Every row gives one point. The points of each table are mixes of a few directions, plus a little noise. How many directions does each table use, and how many do they share? Where both have some left over, give the other angles between the two spaces (their principal angles), to ten degrees, smallest first.

First (4 x 2)
array([[-0.29,  0.42],
       [-0.14,  0.19],
       [ 0.18, -0.27],
       [ 0.24, -0.34]])
Second (4 x 2)
array([[-0.14,  0.19],
       [-0.06,  0.08],
       [ 0.37, -0.53],
       [-0.19,  0.27]])
Directions: first 1, second 1, shared 1

First (7 x 4)
array([[-0.02,  0.05, -0.06,  0.02],
       [ 0.04, -0.15,  0.18, -0.07],
       [-0.20,  0.70, -0.83,  0.30],
       [-0.04,  0.14, -0.16,  0.05],
       [ 0.05, -0.17,  0.19, -0.07],
       [ 0.04, -0.12,  0.14, -0.05],
       [ 0.13, -0.45,  0.54, -0.19]])
Second (8 x 4)
array([[ 0.14, -0.17,  0.26,  0.30],
       [-0.05,  0.15,  0.22, -0.39],
       [-0.06,  0.50,  0.01, -0.07],
       [ 0.02,  0.14, -0.44,  0.60],
       [-0.01, -0.66, -0.35,  0.00],
       [-0.11, -0.06,  0.04, -0.58],
       [ 0.02,  0.00,  0.24, -0.17],
       [ 0.05,  0.10,  0.01,  0.30]])
Directions: first 1, second 3, shared 1

First (9 x 9)
array([[ 0.67, -0.28,  0.40,  0.02, -0.16, -0.27,  0.11,  0.03, -0.25],
       [-0.31,  0.31, -0.53, -0.26, -0.52, -0.29, -0.29, -0.04, -0.13],
       [-0.37,  0.36, -0.18, -0.07, -0.04,  0.06, -0.13, -0.15,  0.08],
       [ 0.26, -0.15,  0.15,  0.01, -0.08, -0.11,  0.02,  0.04, -0.11],
       [ 0.06, -0.09,  0.33,  0.13,  0.32,  0.22,  0.10, -0.06,  0.10],
       [-0.20, -0.21, -0.14,  0.07,  0.18,  0.18, -0.04,  0.14,  0.10],
       [-0.40,  0.08, -0.58, -0.18, -0.33, -0.13, -0.28,  0.12, -0.04],
       [-0.26,  0.27, -0.39,  0.12,  0.38,  0.32,  0.46,  0.05,  0.42],
       [ 0.58, -0.30,  0.91,  0.17,  0.28,  0.03,  0.06, -0.12, -0.17]])
Second (7 x 9)
array([[ 0.15, -0.06, -0.42,  0.28,  0.02, -0.31, -0.13,  0.20, -0.08],
       [ 0.31, -0.35, -0.62,  0.32,  0.12, -0.23,  0.18,  0.48,  0.05],
       [ 0.22, -0.24,  0.06, -0.06,  0.13,  0.23,  0.53,  0.17,  0.19],
       [ 0.00,  0.05,  0.20, -0.10,  0.01,  0.11,  0.11, -0.10,  0.04],
       [-0.07,  0.65,  0.34,  0.07, -0.15, -0.35, -0.55, -0.54, -0.29],
       [-0.37,  0.27,  0.53, -0.33, -0.13,  0.25, -0.21, -0.41, -0.04],
       [-0.25, -0.32, -0.10, -0.18,  0.00,  0.29,  0.08,  0.20,  0.13]])
Directions: first 4, second 3, shared 2; angles 60
